Rows are points. The points of each table are mixes of a few directions, plus a little noise. How many directions does each table use, and how many do they share? Where both have some left over, give the other angles between the two spaces (their principal angles), to ten degrees, smallest first.

First, 5 rows:
0:  40  -7
1: -46   8
2: -79  14
3:  52 -11
4:  34  -6
Second (6 x 2):
0:   7  35
1:  12  70
2:  -3 -18
3: -14 -78
4:   8  39
5:  -9 -49
Directions: first 1, second 1, shared 0; angles 90

First:
0: -47 -54 -33  68
1:  25  62  45 -23
2:   8   4   1 -14
3:  32 -28 -30 -71
4: -18  16  16  40
Second (5 x 4):
0:  -8 -32 -24   3
1: -24 -99 -74  11
2:  11  49  37  -5
3:   5  20  16  -2
4:  15  62  47  -6
Directions: first 2, second 1, shared 1

First:
0: -40 -60  27   7 -47  55  -6 -48
1:  -2 -33  46 -10 -18   9  -6  -6
2:  -5  50 -83  21  24  -3   9   0
3:  -2 -38  79 -41 -39  16   5  26
4:  19  30 -50  36  47 -37 -11 -19
5:  22  77 -60 -10  34 -32  17  54
6:   8  28 -39  16  25 -18  -2  -1
7:   2 -53  81 -21 -28   8  -9  -4
Second:
0:  -24   53   12  -53  -31  -42  -13  -64
1:   16  -37   -8   36   21   29   10   43
2:    6  -12   -2   12    7   10    3   15
3:  -19   41    9  -41  -24  -33  -11  -49
4:   46 -101  -23  100   58   79   26  121
5:    3   -6   -1    6    3    4    2    7
6:    5  -11   -3   11    6    9    3   13
7:  -14   30    7  -30  -17  -23   -8  -36
8:  -19   42    9  -41  -25  -33  -11  -50
Directions: first 3, second 1, shared 0; angles 90

First, 9 rows:
0:  -3   1   0  -3  -7   4  -1   0  -1   1  -1   0
1: -23  15   3 -23 -65  38 -10   3 -17  11  -6  -4
2: -35  24   5 -36 -99  58 -13   5 -27  16 -10  -5
3: -21  14   2 -20 -55  32  -8   3 -15   9  -5  -3
4:  22 -15  -4  21  60 -35   9  -2  17  -9   6   3
5:  22 -14  -2  22  61 -36   9  -3  17 -10   6   4
6:  -3   2   0  -3  -9   5  -1   0  -2   2  -1   0
7:  44 -29  -7  44 121 -70  18  -5  32 -19  12   8
8:  -3   2   0  -2  -7   5  -1   0  -2   2  -1  -1
Second, 10 rows:
0:  -23   15    3  -23  -62   37   -9    3  -17    9   -6   -4
1:   -8    4    0   -8  -25   15   -4    0   -8    4   -3    0
2:   10   -7   -2   11   28  -15    4   -2    8   -3    3    1
3:   31  -19   -5   31   83  -49   12   -3   23  -15    9    6
4:   36  -23   -6   37  101  -59   15   -4   28  -17    9    5
5:  -25   16    4  -25  -71   41  -11    4  -18   12   -8   -4
6:    7   -6   -2    7   18  -11    1   -1    4   -4    3    2
7:  -38   25    6  -37 -105   62  -16    5  -27   17  -10   -6
8:  -12    6    0  -10  -31   19   -4    1   -8    4   -3   -2
9:   21  -14   -4   23   61  -36    9   -3   16  -10    5    3
Directions: first 1, second 1, shared 1

First, 9 rows:
0:    6   11    1   -6   -8    2  -16   -7   -3    1   -2    5    1   -1   -1    1    9    5
1:   24   45   16  -28   31   33    2   -7  -66   18  -37   -7  -21   15  -48    7   45   19
2:   -4   -6   -6    5  -29  -12  -27   -6   29   -8   16   12   11  -11   25   -1   -9   -1
3:   45   84   30  -52   60   63    8  -12 -121   36  -70  -15  -38   27  -90   10   84   35
4:    1    1   -1   -1   -6   -1   -7   -2    4   -1    4    3    2   -3    5    0    1    1
5:  -45  -80  -20   50    9  -39   63   30   65  -18   35  -14   15   -6   39   -8  -74  -39
6:  -26  -45  -11   26    9  -20   41   17   32   -9   17  -10    6   -1   18   -5  -41  -22
7:  -18  -32  -10   20   -5  -18   18   10   32  -10   18   -2    8   -5   21   -4  -31  -15
8:   15   23   -1  -12  -63   -7  -83  -26   28   -8   19   29   15  -19   30    1   18   15
Second (10 x 18):
0:  -7 -81 -14 -40  16  -8 -32  33 -27 -54  51  64 -63  -9 -38   4 -34 -17
1: -15 -28   2 -43 -43 -22  13  26 -26 -28 -21  -2  35 -30   2   7 -30  18
2:  23  81  13  -6  32   6  27  -4  10   4 -17 -55  10  -9  24 -25  36   1
3:   5 -23 -37 -25 -42 -21  57  35  -4 -38   7  10  37 -81 -34 -13 -18   9
4:  20  32  35  34  66  21 -40 -30  10  35  13 -22 -53  67  20  -7  36  -8
5: -38 -33  10  19 -25   9 -54 -44  -9  47 -34  26  45  60  32   0   2 -12
6:  15  -9  20   1 -10 -13  18  21 -12   3  -7 -39  12 -16   7   1   6  33
7:  18   2  18  40   4   2   0 -10   7  33  -1 -27  -5  15   4   8  18  19
8: -49  18 -33  -5 -68   1   6 -19  27  -3 -31  46  27  -6  -6  53 -51 -15
9:  28  40 -10  24  64  23   2 -13  25   5  36   2 -46   8 -11 -31  41 -29
Directions: first 2, second 6, shared 0; angles 60, 70

First:
0:  -3 -19   9 -33  19  12  -7 -18  11 -38   0   8 -11   3  34 -21   1  -4  17   0   6  15  14   0
1: -39  50 -35 -42 -47  44  -7  47   4  39 -81 -48  16 -15  12  11  20 -28  -7   9  -1 -16  12 -19
2:   5 -24  37  -6  43 -47 -28 -77  -9 -24  22  45   9   1 -28  43 -41 -26 -20   4 -13 -19   3   5
3: -17 -32  22 -52  31 -14 -31 -15  19 -15   3  19 -19  14  28   9   4 -10   8   2 -10   0   8  -7
4:   2   9 -12   3  -4  26  23 -23  -1 -26 -11 -11  21 -21   8 -26  -8 -11   4   3  10  10  11   5
5:  33 -15 -16 112 -33 -21  82  78  -6  65  90 -20   7   1 -31 -46  24  90   0 -11   2  28 -58  19
6:   4  82 -37  24 -51  41 -13  16 -30  15 -79 -32  14 -16 -36  28  -6 -39 -16  -4  15 -26  22  -9
7: -10 -16   9   5   8 -28  16 -30   2  17  21   8  29 -16 -22  13 -19  -3 -18   8 -16  -9 -15   4
8:   5 -14  -7  16 -18   3  13  90  15  38  29 -17 -38  29  25 -32  47  55  21 -10   5  20 -24  -1
9:  14 -24  33 -32  51 -13 -50 -69  -2 -68   3  46 -26  21  12  17 -23 -29  12  -2   4  -4  28   2
Second:
0:    3   -1   -8  -25   30   71    2   68  -33    3    0  -12  -38  -67   20   -8   -4  -16  -11   34  -12    5   57  -35
1:  -18  -10    8   -2  -22  -15   -9  -42   28  -20  -10    0   15   31   16   -6   -3    7   12   -9    2    0  -25    4
2:   35   -6   -8  -16   75   36   24   95  -56   41   22    7  -26  -87  -37   24   -3  -16  -38   26  -25   -8   49  -20
3:  -15  -30   13  -32   18    1   -5  -26   22  -20   -8    7   10   -6   13    6  -12    2   -6    5  -23   -9  -15  -14
4:   -9   14  -10   -6  -13   58   -7   33  -13  -12   -9  -18  -31  -24   36  -26    0  -10    9   23   10   12   45  -20
5:   14    9    5   49  -35 -121    9  -80   30   17   12   24   56   90  -56   24   10   21    7  -57   18   -7  -84   60
6:   16   27   -7   42  -23  -42    8   -7   -6   19    8    3   11   33  -29    3   11    4    7  -22   24    5  -18   31
7:  -27   -5    7   -8  -31   10  -15  -37   28  -31  -17   -7    4   26   38  -20   -4    5   19    1    4    6   -8   -7
Directions: first 5, second 3, shared 0; angles 30, 30, 80

First, 8 rows:
0:    9   -3  -39   33  -15   10   -8   15    0   27   45  -34    8   -4    3   24   -5   46   26    7   -1  -17    2   53  -17   42   -7  -33   60   17   28   -3
1:   17   -1  -31  -10   12   17  -12   18    4   34   45  -29   11   13  -12   31   -9   57   23  -13   22   18  -17   52   10   50    6  -17   75   14   15   -1
2:   -3    0  -20   29  -18   -3   -1    6    0    1   14   -3    5   -9    2    5  -12   15    3    7    0  -26   16   19  -28    9   -6  -22   17    4   19    1
3:   -7  -20   14  -30  -21    7   44  -15   21   14    0    5   18   23   24  -12   27  -35   21   53   62   59   29   41  -34   11   -8   25  -26  -14   13  -34
4:  -12    8    5   75  -12  -26  -29  -11  -36  -62  -39   12  -36  -57    7  -33    9  -39  -40  -17 -114 -106   -5  -91    1  -62  -10  -13  -70    0  -19   22
5:   28   11   -2 -121   68   22  -69   50   50    3  -32   81   -6   39  -69   64   -1   21  -41   -8   68   89  -52  -19   81  -16   -3   43   40   -4  -68  -28
6:   -6   -6   15   35   -3   -3   15  -34  -38  -14   -5  -43  -24  -27   24  -35   41  -23    5  -12  -73  -28  -12  -33   23  -15    4   12  -49    1   -4   13
7:  -29    8   53  -11   -4  -26   64  -34   -2   -8  -20    8   24   18   18  -40  -46  -35    1  -18   41   13   37  -20  -39  -28   27    4  -52  -19   24   28
Second:
0: -28  23  -9  24  20 -46  48   2 -16  -1  15  54  48   2  -3 -14 -61  12  -1   8  12 -32  14  26 -26  20  29 -25  -2 -16  43  44
1: -38  19   1  -5  14 -31  32   1 -15   0  -3  49  31  16  -9 -21 -65   4   9  -7  24 -13  14   2 -23 -20  48 -11 -16 -26  27  46
2:  -3 -13  25 -53   1  64 -41 -14  27  12  -4 -73 -64  15 -20  20  42  11  17 -46 -19  34 -12 -49  35 -59   0  43  23  22 -43 -21
3: -22  20 -21  36  -3 -84  49  21 -45 -19 -19 118  80   5  15 -44 -90 -24  -8  44  52 -26  23  41 -57  26  46 -46 -56 -56  54  50
4:  24 -13 -15  19 -39 -46 -12  26 -39 -28 -51  79  36   0  30 -36 -20 -59 -12  56  50  15   7  21 -38  14   7 -28 -77 -50   4  -7
5:  35  -5 -11  36   4  12  -2  -5  17   5  32 -43  -8 -30  12  29  54  17 -14  14 -39 -19 -13  24  20  60 -59  -5  40  38  -2 -34
6:  55 -39   7 -24 -40  56 -74   4  13  -7 -33 -61 -59  -6  14  15  92 -33  -4   8  -8  49 -21 -29  31 -17 -49  28 -16  15 -62 -71
7:  32   8 -21  64  25   3  27 -11  26  13  70 -55   6 -45  10  44  55  45 -21  13 -66 -50 -13  47  26 101 -77 -16  77  59  20 -27
8: -24   2  14 -35   1   9  -6  -2  -2   1 -18   8 -10  22 -14 -11 -25  -5  15 -22  18  17   6 -27  -4 -52  38  14 -15 -17  -8  19
9:  -9   0   8 -16   6  17  -5  -6  10   5   4 -20 -16   6 -10   7   4  10   7 -18  -7   5  -2 -15   9 -20   6  12  12   8  -8   2
10: -21  -1  21 -44  14  47 -17 -16  25  15   7 -55 -44  17 -26  15  13  22  17 -49 -18  17  -4 -40  26 -54  13  34  28  20 -25   1
Directions: first 5, second 3, shared 0; angles 30, 40, 50
